Each row is a point. Each copy is the shape, with its points in the same order, stretched, turned, moved and blurred by noise. Say if it was mirrored as well.

Shape, 8 rows:
[[ 28  31  25]
 [-28 -24   0]
 [ 21  20   4]
 [-94  25  -3]
 [ 17  36   1]
 [ 16 -45  20]
 [ 25  32  -3]
 [ 21 -34  -5]]
Copy 1 (8 x 3):
[[-37  20  -6]
 [ 34 -16 -32]
 [-15  25  -9]
 [ 79 -63  38]
 [-15  26   4]
 [ -4   6 -70]
 [-20  32  -1]
 [ -1  28 -59]]
Copy 1 is: mirrored
Copy 2, 8 rows:
[[-66 -31  28]
 [ 32  20  12]
 [-44  -8  10]
 [ 10  78  63]
 [-59   1  16]
 [ 35 -19  -6]
 [-61  -6   3]
 [ 23 -12 -14]]
Copy 2 is: mirrored
Copy 3:
[[ 17 -55   6]
 [-15  31  28]
 [ 17 -29  -2]
 [ 52  61  92]
 [ 31 -35   2]
 [-54  -5   6]
 [ 30 -34 -11]
 [-35   4 -25]]
Copy 3 is: only turned
Copy 4, 8 rows:
[[-12  10  47]
 [ 15 -15 -28]
 [  2  16  37]
 [ 47 -63 -12]
 [  3  15  48]
 [-14   9 -30]
 [  3  22  52]
 [  1  24 -11]]
Copy 4 is: mirrored

Shape (10 x 6):
[[  5  13 -15   1  42  -6]
 [ -6  18  39 -30   8  35]
 [-13  20  -9  12 -77 -34]
 [-11 -19  -8 -12  -6  36]
 [ 26 -22 -19 -35  -1 -35]
 [  4  55  59  26  16 -17]
 [ -3  42  20  -1 -26 -18]
 [-42   8 -37 -37  56 -55]
 [ -4 -21 -31 -34 -44   7]
 [-50 -10  17   0  65 -14]]
Copy 1, 10 rows:
[[  9 -42 -16 -23  19   0]
 [-21 -28  34  24   8  26]
 [-32 105 -31 -23 -50 -14]
 [  7   7  14  29  48 -24]
 [ 26  41 -31   9  28  39]
 [-39 -56 -23 -24 -80   5]
 [-40  28 -15 -29 -41  16]
 [ 62   5  35 -73  19  57]
 [  1  84   8  31  48   9]
 [ 58 -44  45 -31  -8   2]]
Copy 1 is: mirrored
Copy 2 (10 x 6):
[[  5  37  43 -27 -11  -9]
 [ 18  30  -7   1 -30  14]
 [-28 -45 -79   8 -15 -23]
 [  1  17 -19  29  13  12]
 [ 27   0 -26 -17  29 -32]
 [  6   1  40 -33 -85 -20]
 [ -9  -9 -24 -26 -41 -11]
 [ -7  31  73 -85  20  20]
 [  0  -2 -79  22  34  -8]
 [  0  26 107 -37 -12  36]]
Copy 2 is: only turned
Copy 3, 10 rows:
[[  3  39   3   4  -1  33]
 [-33 -18   3 -23  10  32]
 [ 17 -23   8  16  13 -61]
 [  3 -19   8   1  43  35]
 [ 45  -1  21 -13 -16  25]
 [-43  14 -20  13 -47 -17]
 [-13  -1  -1  -3  -9 -30]
 [  9  71  78  -2   1  31]
 [ 35 -28  22 -12  45   9]
 [-28  35  59  23  -6  48]]
Copy 3 is: only turned

Shape, 12 rows:
[[ 29 -11 -25  10 -21  28  -2   2  36]
 [-20   9  23  29 -71 -43  19  41 -11]
 [ -4   6   1  23  34  19   8   2  41]
 [-22  -6 -23   5  -2  42 -58  36 -40]
 [-38  -3  -9 -23 -47 -33 -19  32  -1]
 [-23  43 -36 -11 -25  35 -18  56 -36]
 [ 28  12  -5 -32  12  32 -60  40 -16]
 [ -1  26   6 -21   2  30 -69 -10  -7]
 [-32  31 -47  16 -47 -39 -16  36 -59]
 [  8 -18   5   3  18  14  40 -20   9]
 [  6  -6  51  13 -31 -34   3  -6  37]
 [ -1   1   8  13  -3  48  38 -11  21]]
Copy 1:
[[  1  12 -46 -22 -16  -4 -51  24  25]
 [-55 -50  38  50  85  -8 -14   0 -15]
 [-16  52 -62 -23   5 -18  15   9   6]
 [  7 -37 -49 -25 -66   0   4 -39  -9]
 [ -8 -47  34  19  42 -28  -8 -31  34]
 [-37 -50 -40  25 -43   3 -17 -76  22]
 [  5  -8 -21 -62 -69  30 -15 -74 -16]
 [  3 -10  -6 -55 -82 -18 -15 -23 -14]
 [-48 -93  26  47   3  29  28 -22  49]
 [ 24  65 -20  11   2   9  12   8 -10]
 [-21  21  39 -16  66 -24 -14  29 -33]
 [ -8  48 -43  21  -5 -23 -34   1 -23]]
Copy 1 is: only turned
Copy 2, 12 rows:
[[-32  13   0  10 -18  22 -31 -22  72]
 [ 65 -42  68  20   0 -23   7  -8  15]
 [-47  -8  -4 -15   0  44  28  -2  64]
 [-22 -29 -31  68  63 -21  11  -5 -13]
 [ 15 -11  44  41  36  -2 -17   4 -29]
 [ 13  11   5  99  44 -26  38  -6   2]
 [ -3  -5 -58  73  29 -10  -4  44 -13]
 [-11 -22 -50  56  14  12   6 -18 -37]
 [  7 -36  49  78  19 -64  30  -6 -33]
 [-25  15   0 -56 -29  16  10 -13  46]
 [ 39 -44  34 -28 -23  22 -20  -3  20]
 [-10  29   3 -31 -15  30  18 -43  70]]
Copy 2 is: mirrored
Copy 3:
[[ 10  41  12  11 -42 -24 -14 -26 -26]
 [-65 -19  22   8  -1  34 -15 101  30]
 [ 36  24   1 -29   8 -36  -7 -40  11]
 [-15 -22 -31  24  27   8 -58 -52  53]
 [-37 -31  17  33   2  44   7  64  28]
 [-19 -27 -34  36 -11 -14 -40  -5  64]
 [  2 -23 -53  31  13 -23 -32 -66 -17]
 [-16   3 -52   3  18  -7 -10 -83  -1]
 [-67 -62  39   9 -18  34 -42  61  89]
 [ 29  22  -5 -24 -24  -5 -10 -20  -6]
 [-30  25   8 -17  19  24  20  37 -28]
 [ 25  48 -31 -20 -32 -24 -11 -22   1]]
Copy 3 is: mirrored
